Every row gives one point. To make a cloud, some directions were put in groups of two or more. Within a group, all points are equally far from the middle, so they leave a hole (a ring in 2 directions, a hollow ball in 3). The other directions are filled evenly. Then the cloud was stretched, turned, moved and blurred a little. How many holes are there, and how many directions does each take, smallest first?

Cloud (13 x 2):
[[  1  43]
 [ 50   8]
 [ 35 -29]
 [-13 -52]
 [  9  44]
 [ 12 -46]
 [ 17  42]
 [ 46 -12]
 [-39  27]
 [ 41 -20]
 [-20 -52]
 [-26  34]
 [-60 -21]]
Holes: 1 (2)

Cloud (21 x 3):
[[ 10 -44  49]
 [-44  58   3]
 [ 35 -52   8]
 [ 18 -55  12]
 [-33  46  13]
 [ 28 -60  17]
 [  9 -54  25]
 [  6 -12 -28]
 [ 33 -57  12]
 [ 47  22  27]
 [ 23  38   9]
 [ -7 -11  46]
 [-46 -13  16]
 [ -8 -13  44]
 [ 21 -23 -19]
 [ 15 -51   8]
 [-11 -18 -29]
 [-12 -30 -16]
 [  5  14 -36]
 [ 26 -55  12]
 [-50  16  22]]
Holes: 1 (2)

Cloud (32 x 4):
[[ 15 -35 -11 -20]
 [ -2  25  25   8]
 [-16  -4  10 -29]
 [-50  10  20  10]
 [ 22 -18  -7   8]
 [-17  11 -15  23]
 [-31  -2  19   3]
 [  4  -4  15  -1]
 [-26 -14  10  14]
 [  2 -26  16  -6]
 [-13 -55  -4 -10]
 [ -7  18  12  37]
 [ 12 -40   7 -11]
 [  2  15  10  22]
 [  0 -41   6   0]
 [ -2   3  -2  22]
 [-19  10  -5   8]
 [-20   9 -17  37]
 [  8 -16   2  17]
 [  6 -19  13  21]
 [ -1 -26  18  -4]
 [ 22 -47 -16  -8]
 [ 26 -15   0  -1]
 [-22   0  -6 -16]
 [ -7 -54   1 -11]
 [ 19 -43  -1  -4]
 [-13 -23 -14 -14]
 [  0 -33  21 -34]
 [ 19   0  -7  18]
 [-13 -33 -15 -19]
 [-60  11  17  15]
 [-23   2  -2 -20]]
Holes: 0

Cloud (29 x 4):
[[ -7  58  -9  26]
 [-41  34   2 -16]
 [-16  24 -37  12]
 [ 22 -25  -1   9]
 [ 28  51 -33  -2]
 [ 22 -38 -10 -10]
 [-19 -16  -6   5]
 [ 55  -1 -17   7]
 [-17  60  -3 -15]
 [-16  40 -37  12]
 [ 46  13 -37  21]
 [ 27 -22  -8  16]
 [ -6 -31  -7  -1]
 [-25  37   6 -27]
 [ 29   0   9 -14]
 [ 17  11 -41 -21]
 [ 45  14 -30  29]
 [  8 -12 -25 -37]
 [ 54  21 -14   8]
 [-30  50 -14  13]
 [-42  23   1  -8]
 [-23  11  15   0]
 [-20   0   6 -37]
 [ 37  26 -22 -18]
 [ 18 -33 -27   0]
 [  4 -20   5   7]
 [  8  21  -9  35]
 [ -3 -10 -40 -17]
 [  2  44   8  21]]
Holes: 1 (4)
